Each row is a point. Before rounding, the points of a table are all equally far from one centre. They may lie mostly on one side of it. Write the centre, to within rounding.
In the rows, 100 means zero.

Points, 9 rows:
52 63 98

110 62 167

47 115 118

87 40 146

133 55 96

90 94 176

69 90 169

142 70 144

110 41 146
Centre: 96 89 121

Points, 15 rows:
30 78 124 76 123 149 154 102 75 152 98

104 154 118 171 88 50 132 122 111 107 133

11 125 132 113 91 125 154 105 108 82 108

25 119 137 112 86 134 50 113 130 145 96

31 85 147 139 127 87 139 170 55 80 106

49 85 139 125 100 160 109 91 121 146 61

57 74 66 95 94 85 114 125 79 114 178

43 81 115 56 91 77 79 153 121 112 123

153 108 120 78 86 80 88 98 90 154 164

120 165 178 145 137 122 130 88 59 167 125

67 125 86 112 71 75 78 58 87 150 68

43 137 195 92 119 105 82 116 57 122 50

67 89 159 95 77 77 173 56 83 118 89

103 107 151 73 109 71 134 129 117 147 49

33 81 91 89 149 107 51 132 100 107 96
Centre: 79 109 138 115 113 96 102 107 77 125 119

Points (29 x 24):
94 98 127 65 165 91 101 81 55 77 135 84 85 80 118 81 78 89 44 89 79 91
 145 108

67 81 118 134 155 150 106 53 31 125 93 62 97 80 66 122 94 76 139 95 80
 120 113 82

90 91 123 112 153 62 94 101 26 81 150 126 131 81 72 137 119 94 113 79
 119 86 153 120

77 58 141 30 112 84 95 61 73 112 105 80 124 79 101 121 118 78 67 98 57
 118 113 106

120 100 107 86 179 50 92 114 52 81 168 100 119 60 40 40 108 97 134 73 95
 111 64 65

57 82 135 84 179 50 95 82 47 89 75 99 131 27 87 65 120 88 79 134 101 126
 107 87

70 93 94 89 154 79 62 84 97 83 115 61 184 93 129 99 97 48 103 112 98 103
 135 109

102 53 17 70 150 85 134 109 68 68 115 86 130 99 98 116 88 85 90 77 110
 126 131 100

73 112 64 91 132 86 144 143 96 100 62 115 118 95 35 91 100 116 128 70
 121 123 88 57

107 64 107 101 97 65 148 113 103 48 113 97 140 72 57 111 69 119 122 80
 114 98 144 95

85 97 129 157 155 91 98 96 59 91 103 77 108 86 105 77 38 94 76 88 87 122
 85 64

81 115 122 63 183 107 142 95 33 112 141 9 106 111 57 99 110 103 148 112
 84 130 121 95

84 123 115 63 120 62 121 88 66 129 88 76 104 85 39 102 151 133 136 121
 85 166 127 47

125 99 106 98 168 151 117 106 38 117 112 126 156 66 80 48 112 66 121 88
 131 80 120 85

78 62 84 110 148 71 101 78 41 113 98 20 130 144 68 122 137 105 154 69
 109 136 116 56

118 102 124 63 115 90 103 76 60 131 133 68 113 87 110 88 109 124 115 85
 76 27 141 42

117 60 152 100 144 113 130 56 103 139 121 39 119 93 68 46 118 136 99 91
 117 106 117 65

63 116 116 68 186 81 104 54 16 82 77 99 150 56 64 113 101 80 133 77 128
 126 122 81

92 35 125 66 169 127 119 109 39 59 88 80 125 94 87 90 113 84 92 99 58 95
 152 69

104 49 132 79 156 75 100 80 83 87 142 87 133 53 62 55 95 102 91 123 82
 140 170 43

86 67 128 90 136 135 98 102 51 121 153 87 131 113 5 101 126 92 121 137
 106 125 131 83

84 102 77 67 155 94 96 85 35 142 89 95 151 101 95 95 165 64 145 120 114
 167 116 102

87 105 121 81 107 56 65 128 34 105 111 96 123 73 44 101 88 112 146 73
 157 92 149 81

46 74 145 122 141 107 89 92 94 91 138 76 152 97 147 69 74 97 113 93 94
 100 117 108

48 84 123 105 187 134 155 63 38 119 111 87 116 96 85 50 82 108 102 105
 77 136 97 87

118 106 72 116 118 26 114 79 54 118 150 49 140 67 93 111 72 69 92 89 156
 104 113 71

92 75 124 67 174 83 93 30 83 103 174 93 138 106 96 63 133 68 94 76 67
 112 114 43

118 112 121 102 141 63 164 46 48 147 133 72 79 60 54 109 121 58 127 96
 123 94 145 56

93 101 109 79 142 89 124 136 76 70 133 43 100 109 105 106 111 110 61 133
 61 137 78 85
Centre: 88 89 103 86 136 81 115 92 68 102 117 80 115 90 82 82 111 83 122 97 105
 107 108 76

Points, 28 rows:
112 45 103 103 110 71 78 108 70 108 94 30 65 131 123 102 91 112 106 136
 111 76 102 55

55 95 143 72 151 48 77 88 117 70 69 89 71 100 119 112 87 137 73 157 113
 90 93 67

63 47 106 96 99 136 89 86 80 107 65 91 48 123 104 63 63 119 113 120 113
 83 139 64

98 86 86 75 115 105 79 58 117 88 100 63 89 47 101 126 93 113 105 131 89
 124 113 5

103 45 70 122 107 75 75 103 130 85 76 116 51 100 107 120 58 106 112 99
 109 106 140 41

45 52 129 74 140 97 52 131 145 103 87 76 70 105 89 97 43 72 89 85 70 101
 122 49

37 44 105 77 130 107 72 86 131 86 81 31 49 120 117 100 102 116 89 128 94
 130 78 21

74 60 113 117 141 130 70 109 107 83 68 68 60 112 112 113 73 141 92 131
 107 70 109 24

91 51 126 82 73 71 33 100 157 90 110 88 61 105 136 112 73 107 102 114 83
 109 107 25

58 74 81 119 133 134 86 92 142 106 126 85 48 97 96 117 80 123 60 132 89
 110 99 23

52 66 122 81 110 127 39 122 125 126 72 73 104 95 117 108 106 131 81 133
 117 65 75 68

55 99 45 70 106 87 21 88 143 77 78 52 93 98 122 130 66 92 71 126 94 99
 104 42

66 62 149 99 138 66 60 85 99 63 116 86 100 80 129 99 93 126 89 111 89 77
 100 47

86 59 139 100 161 101 91 114 137 85 77 76 83 104 116 111 66 70 59 137
 125 135 111 93

62 70 63 97 128 135 43 81 128 78 105 78 83 120 126 123 86 126 39 110 92
 87 114 52

82 49 99 105 99 52 38 76 127 89 69 80 47 117 131 111 57 109 49 90 138 97
 74 30

75 76 107 95 138 112 85 75 142 81 106 105 89 57 111 90 81 132 37 139 91
 91 103 35

66 69 98 79 137 105 66 123 143 87 78 53 86 102 95 59 69 153 85 123 113
 101 96 39

26 76 126 109 113 145 68 71 156 71 81 84 66 71 106 98 106 117 106 104
 121 89 113 65

64 65 132 120 106 88 62 79 126 105 72 54 94 87 133 80 6 98 70 91 89 116
 107 63

47 41 108 96 131 73 76 57 96 69 59 48 106 100 131 133 56 107 67 147 105
 104 101 55

91 70 98 51 119 87 53 91 129 75 68 105 98 101 146 151 56 89 54 84 114
 112 89 56

75 52 145 91 118 74 46 101 161 72 94 31 44 100 125 88 66 110 66 107 97
 90 85 44

62 82 146 100 128 91 89 90 98 84 65 81 104 114 145 89 94 105 50 154 108
 95 78 40

49 68 80 117 94 93 54 62 82 105 75 75 39 91 70 82 95 92 67 106 165 125
 101 47

62 87 107 97 132 113 33 90 149 139 55 102 71 86 100 128 80 131 79 137 59
 96 102 61

47 42 130 102 99 86 51 103 122 130 72 99 66 86 142 122 66 111 136 135 99
 80 112 41

106 69 114 58 66 83 72 103 138 73 79 81 68 122 118 116 98 139 53 117 100
 110 118 26
Centre: 72 81 104 84 108 88 77 79 119 109 84 73 67 97 107 105 82 91 82 111 109
 96 108 66

Points:
177 100 105 121 93 99 42 124 39 110 130 102 81 80 55 68 127 93 104 66 44
 104 141 83

141 97 54 98 112 94 30 110 110 93 105 81 100 104 46 136 76 75 39 58 54
 78 142 107

139 87 53 86 63 84 56 157 76 126 150 70 90 116 94 120 55 91 88 75 63 149
 146 78

142 116 56 70 96 103 19 147 92 134 149 62 85 91 39 117 89 71 88 95 67 93
 148 92

119 110 68 93 86 94 48 117 96 68 100 149 56 34 89 105 86 87 84 86 28 64
 107 106

141 78 77 60 55 98 27 167 71 82 124 110 72 103 72 113 40 96 89 87 74 110
 103 128

133 96 77 100 82 106 73 160 51 107 124 107 40 57 72 137 107 71 86 64 48
 95 150 105

135 129 87 78 101 91 34 140 85 118 131 106 123 88 63 110 88 89 64 103 23
 39 157 80

139 59 42 173 74 105 39 173 79 116 152 120 76 85 83 102 76 59 107 95 66
 72 117 81

108 102 49 114 97 114 72 144 76 131 102 119 127 63 75 122 88 53 74 49 16
 41 114 108

110 118 49 78 70 90 68 153 90 138 101 80 57 49 60 91 92 39 85 87 60 97
 139 95

148 150 25 109 120 93 61 142 80 107 112 160 77 69 66 100 71 67 83 57 41
 91 157 115

164 111 78 126 89 123 14 175 96 104 105 160 64 97 67 95 83 42 72 81 71
 80 138 76

121 99 54 97 102 96 8 154 77 113 97 80 72 82 96 112 91 39 103 96 13 108
 158 123

112 115 97 95 81 110 67 168 134 120 94 125 129 87 79 107 95 23 72 85 34
 96 171 67

132 113 65 131 84 103 38 151 65 104 92 86 52 87 62 139 106 58 99 50 71
 89 139 135

124 128 25 83 83 76 56 133 83 108 129 133 120 77 56 116 110 51 114 51 62
 84 181 95

126 118 73 103 85 82 56 140 73 96 125 97 113 79 57 92 125 64 89 52 5 121
 160 75

130 130 62 139 110 85 34 178 85 98 113 89 66 85 94 131 86 49 134 66 58
 112 115 119

149 101 71 83 73 95 9 149 84 77 103 69 62 57 104 110 61 48 78 77 41 97
 122 76

111 96 73 108 82 89 31 120 101 137 139 112 84 117 63 132 68 59 129 49 81
 69 128 83

115 113 64 84 71 107 39 119 107 103 139 86 61 59 66 124 96 42 84 78 26
 91 182 110

160 105 77 123 61 68 62 147 59 136 123 132 92 69 85 91 115 126 79 85 48
 84 127 123

118 119 69 115 58 76 51 128 75 90 99 121 71 51 78 113 80 56 55 79 47 121
 170 59

123 131 98 76 81 141 36 151 85 105 98 125 77 62 81 88 79 49 78 39 30 90
 163 104

154 114 77 103 101 137 46 142 120 77 114 70 49 93 39 90 106 61 82 84 66
 81 174 82

111 95 61 146 91 112 43 159 41 76 94 103 108 105 61 106 92 47 69 30 57
 78 119 97

151 83 91 101 56 112 33 143 76 110 138 96 58 54 77 110 115 81 84 51 83
 80 133 83

164 122 87 74 81 79 71 137 114 150 144 119 98 59 85 95 47 88 63 103 23
 92 114 102

143 88 79 85 109 112 40 105 105 71 139 94 72 74 82 95 106 40 77 40 70 65
 150 61

127 123 81 60 51 97 58 158 117 126 121 117 105 103 103 119 68 92 68 51
 85 70 136 82
Centre: 144 108 68 112 83 129 75 115 83 90 116 109 117 94 96 96 78 61 99 109 70
 99 129 108

Points:
107 110 55 128 95 93 66 104 130 103 74 87 59 112 83 150 74 79 137 105
 111 134 119 65

47 87 84 90 61 86 31 142 143 109 136 26 114 105 90 110 58 84 133 120 138
 112 129 57

85 107 82 109 92 99 81 157 162 122 176 35 89 111 104 123 74 77 130 132
 129 116 153 82

74 101 94 116 80 94 82 119 195 86 105 73 90 128 105 115 64 95 164 92 135
 95 111 69

112 138 103 62 67 122 97 134 145 90 114 102 80 85 108 146 94 49 106 110
 97 110 116 40

39 125 122 88 54 129 88 109 138 88 125 64 123 86 107 131 75 58 157 146
 128 116 98 31

66 70 92 128 91 130 67 124 153 66 135 63 78 113 154 115 51 103 133 154
 136 133 112 24

88 82 72 130 107 104 44 94 171 61 126 45 137 128 74 80 86 84 127 79 140
 107 125 59

81 114 111 117 38 162 74 116 168 59 137 43 115 108 78 71 92 42 105 108
 121 130 130 76

99 82 109 110 65 149 68 168 157 80 141 55 116 109 97 104 112 70 141 150
 147 122 91 90

40 130 114 109 79 113 55 135 115 84 166 106 90 135 115 97 39 63 154 108
 136 131 135 41

67 124 77 162 60 146 87 151 106 84 87 24 121 137 103 99 93 86 105 160
 128 101 107 49

61 113 75 44 83 127 82 147 163 90 106 60 105 120 71 86 98 94 110 91 133
 110 144 54

77 69 88 69 49 146 65 146 129 108 142 38 149 116 96 107 86 62 120 106
 139 113 124 73

55 87 133 69 90 120 49 97 118 58 117 62 123 137 88 144 76 87 143 107 98
 125 134 48

95 118 104 100 26 83 50 84 139 68 111 65 106 136 63 97 93 46 131 106 146
 96 150 64

99 116 121 123 63 127 71 132 135 106 62 52 118 141 138 154 69 74 132 105
 148 127 109 66

81 81 89 129 78 91 82 127 164 117 114 79 96 106 66 130 72 113 146 96 148
 113 115 67

83 130 68 123 70 122 81 150 140 56 107 54 90 148 104 68 66 60 161 81 113
 123 153 86

82 85 133 81 70 117 72 133 157 68 162 74 82 85 80 108 131 55 140 138 105
 99 129 43

74 119 118 95 60 98 84 122 116 83 115 49 118 59 68 107 84 29 145 102 136
 144 147 59

109 119 113 86 91 103 42 139 146 140 97 64 81 90 53 102 75 109 113 141
 126 133 154 39

50 125 80 70 52 93 73 93 148 84 99 46 111 107 107 97 108 79 131 146 112
 149 164 30

84 131 127 122 83 145 112 83 142 114 121 60 86 149 73 103 67 69 115 127
 161 130 92 50

49 85 93 56 62 126 53 138 112 69 133 38 99 128 80 106 59 56 137 116 130
 90 122 75

80 68 94 110 93 103 75 162 184 115 109 35 112 111 101 112 93 60 107 114
 152 98 123 46

64 91 112 94 71 117 84 149 153 84 115 36 113 130 52 104 82 115 142 126
 97 93 131 69

123 102 110 70 91 124 83 117 158 92 133 69 147 113 114 61 123 99 135 113
 166 132 134 95

82 104 99 106 95 96 43 84 145 60 121 45 96 126 128 100 115 56 125 82 119
 96 55 52
Centre: 92 113 102 114 90 123 64 113 117 92 116 71 100 109 114 90 93 79 118 121
 123 107 132 58

Points:
96 92 161 106 115 74 96 137 59 106 145 95 73 114 168 120 75 105 102 90
 103 115 78 111

97 85 132 107 126 75 87 123 65 94 103 111 116 117 169 102 68 107 110 62
 110 51 59 94

88 66 126 111 116 95 85 139 74 94 137 104 92 139 151 111 34 113 77 94 98
 94 94 126

84 76 164 123 129 86 79 141 75 121 97 91 102 122 159 89 83 109 119 104
 88 100 42 95

66 62 121 89 112 85 77 153 65 126 95 88 69 146 175 85 56 100 95 70 88 83
 78 121

113 64 125 137 131 68 75 139 100 83 118 96 102 132 153 87 99 118 81 76
 76 94 52 83

95 83 159 115 113 77 66 123 76 99 136 119 97 122 169 116 70 75 100 72 93
 132 77 99

116 54 146 108 145 78 67 119 84 110 120 111 112 150 137 92 80 139 127 57
 101 107 51 97

97 74 171 108 114 78 95 149 65 109 105 92 97 117 175 88 91 87 127 67 71
 110 91 84

96 66 144 124 113 75 75 152 63 75 102 75 114 131 161 113 70 86 111 76 82
 91 72 90

75 98 136 127 82 82 79 118 61 123 99 109 78 124 177 119 82 127 91 86 96
 95 109 106

101 70 126 91 93 79 91 165 66 123 121 118 97 119 184 82 79 105 86 92 92
 106 61 120

74 58 113 91 127 69 70 133 83 88 78 131 110 135 164 86 100 107 107 65 81
 97 81 71

109 70 162 127 104 75 87 127 75 129 115 105 92 111 154 136 92 133 89 94
 96 67 91 83

102 61 148 105 131 86 95 143 60 76 113 96 92 123 192 97 92 98 115 82 94
 102 97 90

115 95 112 105 130 79 95 145 55 91 113 95 105 147 184 83 65 110 91 76 92
 77 80 91

86 90 132 100 122 65 87 161 74 85 128 104 94 124 143 74 75 116 67 70 95
 87 81 105

122 80 145 131 111 96 89 154 70 95 98 98 112 120 161 124 69 127 102 72
 86 71 78 71

106 75 156 108 138 51 87 107 71 117 90 105 106 128 165 76 64 121 86 63
 64 81 88 104

80 73 165 112 132 76 65 150 50 97 99 98 108 125 148 110 95 121 89 64 92
 115 92 110

117 86 128 109 121 84 90 130 55 109 86 97 107 115 178 99 74 110 68 86 99
 104 84 47

98 79 162 108 119 75 103 130 80 101 112 90 107 147 195 98 63 119 90 86
 85 92 84 80

97 69 146 129 119 84 68 119 68 100 101 96 76 117 189 88 74 127 115 94 73
 96 76 84

113 82 152 126 113 85 90 114 46 121 105 114 91 141 158 68 71 92 100 76
 76 86 94 104

71 75 151 89 108 72 68 117 77 84 82 90 133 123 161 126 69 130 82 75 74
 92 97 106

101 62 125 123 119 64 69 111 52 95 96 110 107 133 166 82 71 128 96 77 75
 92 90 72

95 77 169 109 117 104 98 158 65 123 121 86 92 142 164 91 91 103 89 57 96
 93 90 73

84 55 121 108 124 74 70 129 66 100 99 118 117 132 132 100 80 103 113 57
 68 112 142 101
Centre: 109 77 119 89 113 91 81 121 96 121 102 88 98 123 144 105 84 108 102 75
 94 103 89 102
